Each row of a before or after table is a point. The points were changed in one or more steps. Then noise was added and the rows were shuffled. The steps act on columns, c1 being the first. What was done? A step turns or swaps two columns, mirrors them in a line or flattens them onto one, adds a multiple of one to another, or multiplies or shifts one. Angles are multiples of 10 degrees, from the lower column toward the higher: turns from -170 to 170, lines from 10 to 170 but not 90. Use the fewest steps. Two steps may share a column if one is a turn and the other turns, adds or multiplies; they go together, in the order done. Otherwise the lowest column goes first.

Before:
-31,-50
16,0
15,-53
-12,15
-50,-51
60,-10
51,-41
-61,-29
-8,40
26,-30
-34,-86
-9,15
1,19
After (13 x 2):
-88,-35
-32,24
-29,-57
-45,-32
-45,55
17,4
4,19
-55,17
34,-7
19,-9
15,-11
-51,-51
-15,60
Steps: swap c1 and c2

Before:
-9,32,-34,58
-45,-12,-55,-20
20,56,-29,21
55,11,12,-27
22,-20,-26,-9
-27,82,34,21
-44,-74,-16,26
-34,12,0,27
1,-72,72,-5
After (9 x 4):
6,-35,7,6
58,-26,-61,3
-18,52,16,-48
-8,-50,-50,-39
94,37,10,-23
-42,-26,-5,37
-29,-39,79,0
-10,20,-33,-29
-65,-3,13,0
Steps: turn c2 and c3 by 40 degrees; turn c1 and c2 by 110 degrees; shift c4 by -20

Before, 9 rows:
-23,-30,7,58,-27,-8,-18,3
54,-17,16,-1,26,-18,41,10
54,-6,-32,-22,0,8,46,-16
17,-51,4,-16,30,0,58,-25
-11,25,-38,1,7,-36,-30,5
-58,-38,33,23,-44,2,12,38
8,27,-15,-3,35,29,37,-11
-37,-35,55,3,-33,27,-14,-1
24,-2,-56,-11,37,25,-16,18
After (9 x 8):
59,10,-120,6,28,-21,33,-6
14,-40,-19,9,64,-12,42,-15
55,-10,-66,10,43,11,20,17
-29,-31,36,-33,-33,51,13,-26
-36,-28,111,-23,-37,-18,21,-2
-60,-25,124,-15,-20,16,46,20
-12,12,-24,23,-14,24,-31,8
5,29,-28,-20,43,-18,-2,-13
25,-14,-96,-19,17,-19,-32,25
Steps: add -1.5 times c1 to c3; turn c5 and c7 by -40 degrees; turn c2 and c7 by -20 degrees; add -0.5 times c4 to c8; turn c4 and c6 by 130 degrees

Before:
-9,6,-28,13,-28,8,-27,21,-2,-26,31,-5
-51,-10,-9,4,1,16,-9,20,14,-19,8,-5
2,16,-13,25,41,3,-3,16,0,-26,12,-12
-15,-47,-44,48,9,-22,-22,-10,28,28,50,4
29,-8,9,52,39,-13,13,-20,-26,27,-15,50
2,-15,8,45,4,-32,-39,-26,30,42,78,15
-13,0,-13,-5,29,14,-9,49,-26,-18,22,15
-20,-36,-20,-12,-2,-30,-24,9,15,-25,17,-9
-7,-16,-30,-21,16,29,-20,5,19,-27,7,6
44,3,11,39,28,-11,29,14,4,44,-1,27
26,-7,7,34,32,7,-29,12,-9,31,-12,-3
32,-34,19,39,22,1,24,-18,-22,29,21,8
After:
-7,2,-109,-18,17,30,-18,13,-2,-19,29,10
33,-35,83,-17,-9,-22,27,-39,-21,17,30,14
3,17,102,-24,27,4,-14,0,0,-20,6,21
45,4,90,-45,-2,-31,28,-19,1,35,-2,-3
-11,0,67,-36,23,13,-5,35,-29,-20,24,-16
-7,-16,15,7,33,30,-2,14,19,-33,12,-17
-21,-37,-25,5,19,13,-45,18,14,4,30,2
31,-9,119,-40,5,-17,12,-61,-27,25,-10,-17
28,-7,96,-28,4,28,17,-9,-6,25,-13,18
3,-15,18,-22,-7,26,-6,-50,30,60,84,11
-53,-7,-5,-15,9,16,-2,15,14,-23,11,8
-15,-48,-19,-28,43,13,-4,-34,30,38,64,19
Steps: add -0.3 times c2 to c11; turn c3 and c5 by -70 degrees; multiply c3 by 3; turn c4 and c12 by 150 degrees; turn c4 and c8 by 40 degrees; turn c6 and c7 by 70 degrees; turn c7 and c10 by -40 degrees

Before:
-3,3,0,11,9,-33,26,15,-11,46,-12,29,-6,-22,-15,0,-12,-13
-22,-35,-6,-7,29,-40,-14,-8,23,-25,-12,-22,24,-5,-3,20,-31,31
17,22,-12,2,12,1,-9,-13,5,-26,-4,-43,3,-6,12,24,-6,-40
43,-14,10,-3,17,9,-23,-24,-9,-47,14,-1,-3,1,21,4,0,-31
9,-7,-14,4,-5,-43,-1,-3,10,51,-38,13,-6,2,-16,11,14,25
34,12,22,18,36,-7,-12,-47,2,-18,14,-40,23,-27,16,-10,-3,-23
13,-8,-46,7,25,-27,13,-6,-5,40,-25,24,32,-17,-31,-15,7,-7
30,13,11,-36,34,29,-16,-21,-3,-17,5,-34,0,-2,21,-3,-17,-12
-10,-4,-7,22,5,0,-18,23,-21,43,-21,4,24,-3,-23,7,9,16
37,16,16,-14,14,6,5,-9,3,-28,11,-21,45,-6,19,24,0,-2
26,0,-4,10,31,23,-10,-18,26,4,26,-21,11,2,27,31,-10,-18
14,-5,1,-12,-17,28,-9,-33,-8,-9,4,-22,15,-12,48,10,-15,-19
-2,5,20,-17,33,7,-17,-40,12,-19,-9,-3,30,7,11,21,6,-34
-21,11,-20,-6,20,-38,-33,-9,27,-13,6,8,20,-33,-8,9,-5,36
After (14 x 18):
8,3,-42,-9,44,12,-14,-46,16,-20,-7,-2,-6,-6,14,22,4,-19
1,22,-32,2,12,1,-9,-12,9,-28,2,-43,4,-5,11,25,-52,30
-59,-34,37,5,38,-83,-16,-10,24,-27,-1,-18,-4,-9,0,21,58,2
48,-7,-36,-18,11,15,-24,-21,-8,-52,6,-1,16,5,22,2,-115,-3
31,14,-32,7,43,-11,-11,-47,0,-14,27,-40,4,-8,17,-8,-94,-29
-5,-7,16,45,16,-3,-17,20,-20,42,-14,6,-14,-19,-26,5,32,6
40,19,-10,-21,39,13,5,-12,0,-29,14,-20,-30,5,22,25,-104,-25
1,-2,-21,-20,0,56,-12,-33,-8,-11,5,-25,-20,-4,50,8,-43,3
22,-5,36,43,-8,-86,-3,-2,6,48,-26,12,4,-29,-14,14,-20,11
19,-5,15,30,40,-54,13,-7,-7,39,0,21,-9,-29,-36,-20,-35,72
20,-1,-14,-13,30,48,-12,-20,25,1,16,-24,8,20,26,29,-73,10
-24,17,44,-11,28,-77,-26,-8,28,-9,31,5,-1,-17,-6,9,54,19
16,16,-18,-37,26,58,-15,-25,-3,-19,8,-39,22,1,19,-3,-92,-9
-18,4,-15,20,4,-64,24,16,-11,43,12,32,9,-21,-14,3,5,4
Steps: multiply c1 by 3; turn c1 and c17 by -70 degrees; multiply c3 by 1.6; turn c3 and c18 by -110 degrees; add -1 times c11 to c4; turn c11 and c14 by 50 degrees; mirror c5 and c13 in the line at 20 degrees; multiply c6 by 2

Before, 14 rows:
19,0,36,20,-20,-3,-26,-15,14,-12,1,14,-17,-36,10,-4,32,-14,-35,-11,40,1,19,25
6,-33,18,43,-21,6,2,-20,16,-31,-20,-8,19,-26,-17,-21,21,-8,3,74,5,-48,12,2
-20,-12,20,36,50,45,-30,-5,42,-33,3,35,-33,-41,-7,-55,3,21,-36,2,-38,1,-31,-13
75,-25,-1,15,-10,-41,34,-15,37,-30,36,-6,-49,-8,1,2,-39,2,-1,-14,-15,-27,-25,21
41,-20,31,-5,0,20,-24,-8,-21,18,1,-3,3,-11,36,-1,23,-10,-12,33,27,-24,22,-53
-16,11,10,13,1,53,47,16,12,-22,17,74,-15,-8,7,-21,-30,88,-15,32,-13,16,-22,-2
-1,-37,5,9,3,-13,1,1,-17,10,-9,-10,-5,-17,-11,-11,-3,-1,-20,-19,-23,-58,46,-1
-38,-23,-1,-32,6,40,-4,14,38,-17,-29,3,-12,-9,-28,1,-18,42,-20,17,7,-9,-13,24
-31,-44,45,-8,16,-12,13,37,-26,34,-1,20,25,-30,21,11,37,17,-28,21,-3,5,36,14
-8,-66,-6,62,-23,27,30,-4,26,9,-4,3,-1,10,-23,-15,-2,26,7,24,-36,4,10,36
-8,-39,0,0,1,29,-5,14,50,6,-13,17,13,-20,-28,-25,1,2,-14,-26,6,8,-12,-33
-8,-48,35,-38,-45,-5,-29,11,19,-35,0,26,-16,-19,10,17,-2,-6,-22,20,6,-22,1,-3
16,-59,-9,35,14,0,18,-18,30,-1,-4,20,-1,-6,17,-13,11,-37,-37,5,-3,-15,4,4
19,1,2,13,22,-30,-32,5,5,1,-26,9,-26,3,-27,-41,-53,51,-15,-7,-4,-32,9,8
After, 14 rows:
-27,9,-29,-16,1,52,47,8,12,-21,17,74,-16,2,5,5,34,87,-16,33,-13,17,-14,6
120,-24,4,-15,-9,-41,34,36,38,-22,35,-6,-49,0,1,-2,20,2,-1,-15,-15,-27,-17,29
10,-32,-33,-50,-23,6,2,2,16,-28,-20,-8,19,1,-17,-3,-29,-8,2,73,5,-47,37,13
66,-20,-16,-1,0,20,-24,-8,-20,-2,1,-3,2,12,36,-26,-23,-10,-13,32,27,-24,22,-56
-13,-38,-28,-11,1,29,-4,-11,48,-4,-14,16,13,18,-27,16,8,3,-13,-25,5,9,-7,-33
31,0,-24,-37,-20,-2,-25,-9,14,-3,1,15,-16,22,9,-30,-33,-14,-34,-11,41,1,36,27
-32,-12,-71,-52,49,45,-30,3,43,-37,3,34,-33,18,-8,17,-5,21,-37,1,-39,1,-5,-1
31,1,-47,-9,22,-30,-32,30,4,4,-25,9,-25,-8,-29,24,43,51,-13,-9,-4,-31,14,8
-13,-49,2,24,-45,-4,-29,-7,19,-34,0,27,-15,35,10,-40,9,-6,-23,21,6,-23,-12,9
-60,-23,2,23,6,41,-4,1,40,-7,-29,2,-11,24,-29,2,23,42,-20,17,7,-7,-25,27
26,-59,-10,-33,14,0,19,6,29,1,-3,20,-1,-12,17,15,-20,-39,-37,5,-3,-15,22,4
-48,-45,-10,-9,16,-12,13,-52,-26,37,-1,20,24,30,22,-47,-4,16,-27,22,-2,4,40,2
-2,-38,-15,-16,3,-12,0,0,-17,8,-9,-9,-6,11,-11,3,3,-1,-20,-18,-23,-58,54,-5
-12,-65,-13,-49,-23,28,31,5,25,21,-4,2,0,-39,-23,15,0,26,8,23,-35,4,35,31
Steps: multiply c1 by 1.6; multiply c16 by 1.3; turn c3 and c16 by -120 degrees; turn c4 and c14 by -150 degrees; add -0.5 times c4 to c23; turn c8 and c17 by 140 degrees; turn c10 and c24 by -20 degrees

Before, 10 rows:
44,49,95,-23,36,2,4,45,-77,-27,69,-16,-40,17,-7,39,19,22,43,45,-2,-33,63,-26,48,26,30,5,42,-37,-9,-34,51,-32,90,-18,-16,51,-53,-42,26,-21,-1,11,20,-47,5,-35,53,-42,-16,-6,-4,42,-55,-29,27,22,-47,-57,29,-44,-30,29
1,-6,21,23,-62,-42,20,68,17,-45,-17,-7,33,62,-12,13,-18,-15,20,-23,92,-61,39,-39,55,-13,77,-7,16,-80,1,-30,15,-4,12,9,-94,25,-55,26,9,19,8,-1,3,-32,67,14,43,-42,4,-59,-19,-46,-9,80,39,-24,73,19,-39,32,11,-7
13,80,6,17,54,-11,-51,-6,-31,18,32,-17,44,17,46,-61,-18,-27,17,57,-8,-50,40,7,-28,-8,-2,-53,54,6,-31,2,31,-72,32,-56,7,0,-15,63,-65,15,-58,-24,-51,-61,18,28,1,78,24,1,-9,-36,30,9,-68,15,30,37,31,-19,-24,-47
-52,18,41,62,-70,-75,27,-24,-42,-76,56,-37,26,-26,-5,-34,-2,-43,3,-23,-12,-36,22,-35,-13,-22,18,61,55,-36,36,13,15,41,5,33,11,17,-69,-43,63,-13,8,38,17,8,0,12,20,-21,-20,-44,-22,-26,-1,-20,49,-64,17,42,16,-63,19,55
-35,-31,59,8,19,-52,-14,48,-8,13,-3,-33,1,-4,-22,-113,-38,12,-48,29,-37,-22,-26,45,-2,-58,-39,-8,-20,-76,-7,8,-1,33,72,-17,-47,-16,5,10,-58,-36,19,10,35,11,25,23,12,37,-20,13,-73,13,-21,52,42,9,0,74,-15,35,10,21
-23,49,48,9,-55,-71,6,-3,6,68,-71,-20,-14,36,10,-20,24,-40,3,16,-28,-34,-87,15,14,-23,23,29,-9,-36,-44,29,9,24,85,21,17,-17,-5,-54,-25,32,-3,8,-19,40,32,30,-17,25,-31,-10,-24,-32,-52,7,-18,-61,69,-5,34,-46,-27,57
34,30,47,18,31,-48,-3,-8,-45,5,4,-12,6,10,17,-24,-20,-14,5,24,69,-16,-40,64,-29,-47,3,2,-23,-2,22,76,-56,-10,48,5,-67,-7,43,-2,71,-3,-76,1,22,-14,73,-10,-28,-57,-15,67,67,5,-60,15,-35,-25,-91,-26,-13,-26,-104,-49
10,36,-28,6,55,-58,-11,-20,-4,2,-4,19,-65,-60,-52,17,41,1,-48,64,-57,20,50,-22,-21,-87,30,6,-3,13,-48,10,-14,-12,8,-33,24,-39,111,5,49,92,45,-23,36,-58,2,14,-23,-55,23,-3,-21,35,62,-23,-33,45,-39,-73,-26,20,9,-46
23,-43,-25,13,-18,-48,25,-2,21,30,23,-2,-32,56,-23,22,33,-8,32,50,3,7,8,81,5,-45,-41,7,-23,-74,26,36,37,8,28,65,-6,39,8,-16,34,67,-40,55,98,29,34,11,26,-63,-17,-34,46,-42,-21,60,80,-3,-44,11,-40,-1,-24,38
73,52,-12,-88,19,2,38,-25,20,41,-40,-20,46,-31,-32,40,-48,12,3,12,-11,61,46,24,-3,-40,20,24,-9,-27,38,40,73,-9,-43,62,-58,-15,9,14,-14,41,-20,2,33,23,-1,-45,34,28,16,45,22,-6,27,-7,41,-65,-28,-40,-13,-9,-42,3
After (10 x 64):
-36,-32,60,8,18,-40,-15,50,-8,15,-1,-34,-1,-3,-23,-63,-37,14,-48,42,-38,-24,-26,47,-1,-59,-41,-7,-20,-76,-1,9,-2,34,73,-20,-45,-17,0,-92,48,-35,20,12,43,13,28,23,12,34,-20,12,-73,13,-23,52,42,10,-3,73,-52,37,-11,22
22,-44,-24,12,-18,-14,26,-1,18,29,11,-3,-29,56,-21,24,31,-7,30,-48,3,8,20,79,5,-46,-39,7,-25,-73,6,37,37,7,30,66,-5,38,14,14,35,65,-40,54,96,28,33,11,27,-64,-20,-37,46,-43,-24,59,79,-4,-42,9,-61,-2,-14,39
-22,47,48,10,-55,-74,5,-3,5,68,-70,-18,-15,37,11,38,23,-39,2,18,-26,-33,-50,14,15,-23,26,29,-9,-36,-9,28,8,25,84,20,16,-17,-17,-45,24,32,-4,9,8,40,32,29,-18,24,-30,15,-26,-33,-53,7,-17,-59,69,-4,-15,-45,-77,56
2,-7,21,23,-62,-30,20,68,16,-45,-38,-6,32,61,-9,-15,-17,-14,20,0,92,-58,24,-39,55,-13,79,-6,15,-80,-17,-31,15,-2,12,7,-92,25,-44,22,-25,20,9,-1,-8,-31,66,13,43,-40,4,-50,-18,-46,-7,81,38,-23,74,20,-75,34,35,-5
73,50,-13,-89,19,-5,38,-28,20,41,-24,-20,46,-30,-32,7,-50,11,4,10,-10,57,62,24,-4,-43,20,24,-9,-27,9,43,73,-9,-45,61,-58,-17,22,41,15,41,-17,2,19,21,1,-46,31,29,16,57,23,-7,26,-6,41,-64,-29,-40,-18,-9,-4,3
14,79,6,18,54,-26,-52,-6,-34,20,29,-15,46,19,46,-85,-19,-28,17,40,-7,-50,48,7,-29,-6,-2,-55,55,6,-8,-1,32,-69,32,-57,6,-1,-22,-21,75,17,-57,-24,-64,-59,17,30,1,78,23,-11,-12,-35,29,9,-65,14,30,38,17,-21,5,-48
11,35,-29,5,53,-22,-12,-21,-3,0,-8,19,-65,-59,-54,5,43,1,-47,-64,-59,20,32,-22,-21,-88,29,7,-2,13,27,9,-12,-9,9,-33,22,-39,81,18,45,94,43,-21,18,-59,2,13,-23,-56,26,1,-21,34,60,-23,-34,44,-39,-72,-54,18,42,-43
35,31,51,16,29,-43,-4,-8,-46,6,26,-11,5,9,18,-11,-20,-16,4,-77,70,-18,39,63,-28,-46,4,1,-24,0,14,76,-56,-12,48,8,-67,-7,45,-21,-1,2,-74,1,34,-15,75,-10,-27,-56,-14,64,66,5,-59,12,-34,-24,-91,-27,-53,-28,-106,-48
-50,17,40,65,-69,-65,25,-26,-43,-76,37,-39,28,-27,-4,19,-3,-42,3,-52,-14,-36,4,-35,-13,-22,14,61,54,-38,-19,12,11,42,5,32,11,18,-49,-52,-43,-14,8,40,10,6,1,13,20,-20,-17,-60,-23,-25,0,-20,51,-65,20,45,-32,-65,29,55
42,49,94,-23,36,-20,5,44,-78,-28,65,-19,-42,17,-5,57,19,21,42,-41,-2,-35,66,-24,51,23,29,5,45,-37,-17,-36,50,-32,89,-18,-16,51,-49,13,32,-19,0,10,0,-45,5,-34,52,-43,-15,-28,-7,44,-56,-28,26,23,-46,-54,24,-43,18,29
Steps: add 0.3 times c37 to c6; turn c6 and c61 by 40 degrees; turn c11 and c52 by -20 degrees; turn c16 and c40 by 60 degrees; turn c20 and c41 by 110 degrees; add -0.3 times c23 to c45; turn c23 and c63 by 40 degrees; flatten c31 and c39 onto the line at 70 degrees
